Each row of a before or after table is a point. One or more steps were done to the points. Then noise was added and the rows were shuffled. The steps act on columns, c1 being the first. Write out the steps. A step turns or swaps two columns, mirrors them in a line or flattens them onto one, adds a multiple of one to another, or multiplies or shifts one. Angles are multiples of 10 degrees, from the lower column toward the higher: turns from -170 to 170, lines from 10 to 170 but not 90. Use the fewest steps. Two steps may share a column if one is a turn and the other turns, adds or multiplies; they go together, in the order done. Otherwise the lowest column goes first.

Before (13 x 2)
[[-0.18  0.91]
 [ 0.31  0.63]
 [ 0.33  0.46]
 [ 0.53  0.09]
 [-0.57 -0.17]
 [ 0.38  0.05]
 [ 0.02  0.72]
 [ 0.62  0.58]
 [ 0.26  0.51]
 [ 0.80  0.90]
 [ 0.09 -0.10]
 [-0.23  0.82]
 [ 0.64  1.28]]
After (13 x 2)
[[ 0.76  0.63]
 [ 2.06  1.10]
 [-1.35 -0.23]
 [ 0.96  0.03]
 [ 1.60  0.80]
 [ 0.75  0.82]
 [ 0.00  0.84]
 [ 0.29 -0.13]
 [ 1.68  1.59]
 [-0.57  1.05]
 [-0.51  1.20]
 [ 0.61  0.75]
 [ 1.27  0.03]]
Steps: multiply c1 by 2.5; multiply c2 by 1.3

Before (11 x 6)
[[ 0.47 -0.78 -0.20 -0.05 -0.47 -0.86]
 [-0.14 -0.52  0.00 -0.01 -0.42  0.12]
 [ 0.23  0.00 -0.26  0.21  0.57 -0.05]
 [ 0.09 -0.17  0.26  0.13  0.66  0.39]
 [ 0.29  0.12 -0.11  0.38 -0.20 -0.02]
 [ 0.30  0.13  0.51 -0.22 -0.16  0.38]
 [ 0.01 -0.21 -0.07 -0.89 -0.21  0.23]
 [ 0.08  0.15  0.48  0.38 -0.03  0.16]
 [ 0.00 -0.52  0.24  0.34 -0.13 -1.54]
 [-0.10  0.05 -1.44  0.07 -0.28  0.38]
 [ 0.56  0.14 -0.16  0.11 -0.06 -0.03]]
After (11 x 6)
[[-0.01  0.14  0.39 -0.17 -0.07  0.33]
 [ 0.51  0.01  0.14  0.05  0.02 -0.62]
 [ 0.75  0.04 -1.23 -0.05 -0.03  0.48]
 [-0.02 -0.32  0.63  0.12 -0.06  0.01]
 [ 0.34  0.31  0.05  0.14  0.10 -0.32]
 [ 0.07 -0.94 -0.06 -0.22  0.01  0.32]
 [ 0.53  0.00  0.09 -0.78  0.02 -1.35]
 [ 0.36  0.20 -0.05  0.00  0.05 -0.19]
 [-0.12  0.41  0.24 -0.53  0.02 -1.47]
 [-0.13 -0.11 -0.03 -0.56 -0.07  0.29]
 [-0.18  0.38  0.36  0.15  0.03  0.12]]
Steps: add -1 times c1 to c6; turn c1 and c3 by 30 degrees; swap c2 and c4; multiply c5 by 0

Before (12 x 9)
[[ 0.61 -0.80  0.71 -0.39 -0.09  0.21  0.38 -0.55  0.26]
 [-0.08 -0.91  0.51 -0.42 -0.76  0.28  0.57 -0.20 -0.28]
 [ 0.00  0.21  0.04  0.06  0.44  0.17 -0.07  0.47  0.26]
 [ 0.16  0.02  0.82 -0.35 -0.17 -0.46  0.70 -0.77 -0.79]
 [-0.35  0.29  0.83 -0.64 -0.22  0.00 -0.48 -0.38  0.22]
 [-0.77 -0.69 -0.20 -0.07 -0.15  0.54  0.24 -0.82  0.36]
 [-0.41 -0.72  0.13  0.36  0.48 -0.40 -0.19 -0.30  0.32]
 [-0.10  0.33  0.25  0.09 -0.51  0.39  0.78 -0.69  0.15]
 [-0.60  0.02  0.52 -0.78  0.29  0.35 -0.36 -0.46  0.14]
 [ 0.17  0.13  0.27 -0.42 -0.37 -0.68  0.66 -0.60 -0.33]
 [-0.30 -0.56 -0.04 -0.01 -0.20  0.14 -0.32 -0.69 -0.32]
 [ 0.29  0.24 -0.18 -0.94 -0.59 -0.47  0.20  0.36 -0.92]]
After (12 x 9)
[[ 0.59 -0.93  0.34 -0.21 -0.64 -0.47 -0.01 -0.40 -0.48]
 [ 0.40 -0.77  0.74 -0.58 -0.21  0.03  0.57 -0.39 -0.09]
 [ 0.62  0.09  0.07 -0.62  0.36 -0.63  0.19 -0.42 -0.45]
 [-0.52  0.28  0.82 -0.35 -0.02 -0.18 -0.39 -0.62 -0.23]
 [-0.30  0.05  0.48 -0.46 -0.17  0.43 -0.65 -0.76 -0.12]
 [ 0.78  0.01  0.39 -0.75  0.35 -0.33  0.20 -0.33 -0.99]
 [ 0.79  0.41  0.25 -0.67 -0.51 -0.29 -0.06  0.10 -0.02]
 [-0.15  0.16  0.25  0.50  0.01  0.44  0.07  0.15  0.22]
 [ 0.13  0.20 -0.60  0.40  0.08 -0.74  0.23 -0.91 -0.72]
 [ 0.21 -0.74  0.01 -0.72 -0.53  0.19 -0.69 -0.09  0.43]
 [-0.31 -0.56 -0.15 -0.79 -0.23 -0.09 -0.32  0.05 -0.22]
 [-0.18 -0.74  0.30 -0.34  0.60  0.29 -0.38  0.36  0.24]]
Steps: swap c1 and c7; turn c3 and c9 by -30 degrees; swap c4 and c8; turn c5 and c6 by 60 degrees

Before (12 x 14)
[[-0.07 -0.06 -0.14  0.45 -0.27  0.11 -0.10 -0.23  0.14 -0.71  0.17 -0.22
   0.13  0.86]
 [ 0.29 -0.02 -0.99 -0.51  0.15  0.33 -0.67 -0.04 -0.31 -0.19  0.23  0.37
   0.47  0.72]
 [ 0.08 -0.53 -0.24  0.16  0.12 -0.24 -0.11 -0.18  0.72  0.44 -0.27  0.85
   0.19  0.51]
 [ 0.34 -0.33 -0.31 -0.48  0.04 -0.55 -0.46 -0.31  0.04 -0.01 -0.50  0.55
   0.98 -0.03]
 [-0.31  0.04 -0.18  0.49  0.42  0.17 -0.15  0.16  0.16 -1.02  0.50  0.13
  -0.04  0.16]
 [-0.40 -0.11 -0.07 -0.21 -0.64 -0.12  0.52  0.32  0.21 -0.03 -0.79  0.29
  -0.50 -0.43]
 [ 0.22 -0.24 -0.42 -0.06  0.23 -0.50 -0.70 -0.64 -0.13 -0.17 -0.04  0.44
  -0.10  0.37]
 [-0.42  0.55  0.38  0.09 -0.26 -0.28  0.16  0.74  0.07  0.20 -0.57 -0.05
  -0.35 -0.10]
 [-0.90  0.92  0.01  0.93 -0.44  0.30  0.53 -0.02  0.40 -0.26 -0.15  0.01
  -0.43 -0.18]
 [ 0.16 -0.15 -0.19 -0.10  0.47  0.42 -0.39 -0.21 -0.90 -0.54 -0.28  0.43
   0.43  0.57]
 [-0.46  0.28  0.29  0.43  0.06  0.37  0.55  0.05  0.08 -0.05 -0.03 -0.70
  -0.42 -0.49]
 [-0.33 -0.50 -0.87  0.75 -0.48 -0.43 -0.33  0.34  0.46  0.47 -0.87  0.33
   0.09  0.06]]
After (12 x 14)
[[ 0.46 -0.13  0.39 -0.48 -0.02 -0.56 -0.53 -0.33  0.00  0.06 -1.25  1.13
   1.01 -0.04]
 [-0.01 -0.60 -0.92  0.74 -0.16 -0.42 -0.41  0.35  0.80 -0.08 -2.19  0.79
   0.10  0.05]
 [-0.65  0.26 -0.59  0.09 -0.05 -0.28  0.28  0.75  0.30 -0.16 -1.42 -0.31
  -0.37 -0.10]
 [ 0.35 -0.41  0.28  0.16 -0.43 -0.21  0.34 -0.16  0.53  0.48 -0.68  0.86
   0.21  0.49]
 [ 0.31 -0.08  0.04 -0.05  0.03 -0.49 -1.06 -0.63 -0.30  0.09 -0.10  1.43
  -0.10  0.37]
 [ 0.29  0.12 -0.60 -0.51  0.08  0.30 -1.04 -0.05 -0.39 -0.10  0.57  1.34
   0.45  0.73]
 [-0.29 -0.11 -0.61  0.48  0.64  0.19 -0.23  0.17 -0.56  0.66  1.25  0.34
  -0.04  0.14]
 [-0.54  0.00 -0.51  0.41  0.00  0.38  0.63  0.05  0.00  0.14 -0.06 -1.40
  -0.39 -0.47]
 [-0.02 -0.08 -0.20  0.44  0.76  0.12 -0.34 -0.22 -0.02  0.20  0.44  0.01
   0.14  0.87]
 [ 0.21 -0.04  0.12 -0.09  0.24  0.41 -0.45 -0.23 -1.10 -0.26 -0.70  0.96
   0.46  0.55]
 [-1.22  0.36 -1.85  0.94  0.44  0.29  1.03 -0.02  0.44  0.13 -0.38 -0.88
  -0.42 -0.19]
 [-0.29 -0.30 -0.49 -0.21  0.30 -0.13  1.20  0.30  0.58 -0.18 -1.97 -0.62
  -0.50 -0.40]]
Steps: turn c1 and c2 by 30 degrees; add 1.5 times c1 to c3; turn c5 and c10 by 120 degrees; turn c9 and c10 by 50 degrees; multiply c7 by 2.5; turn c7 and c12 by -40 degrees; multiply c11 by 2.5
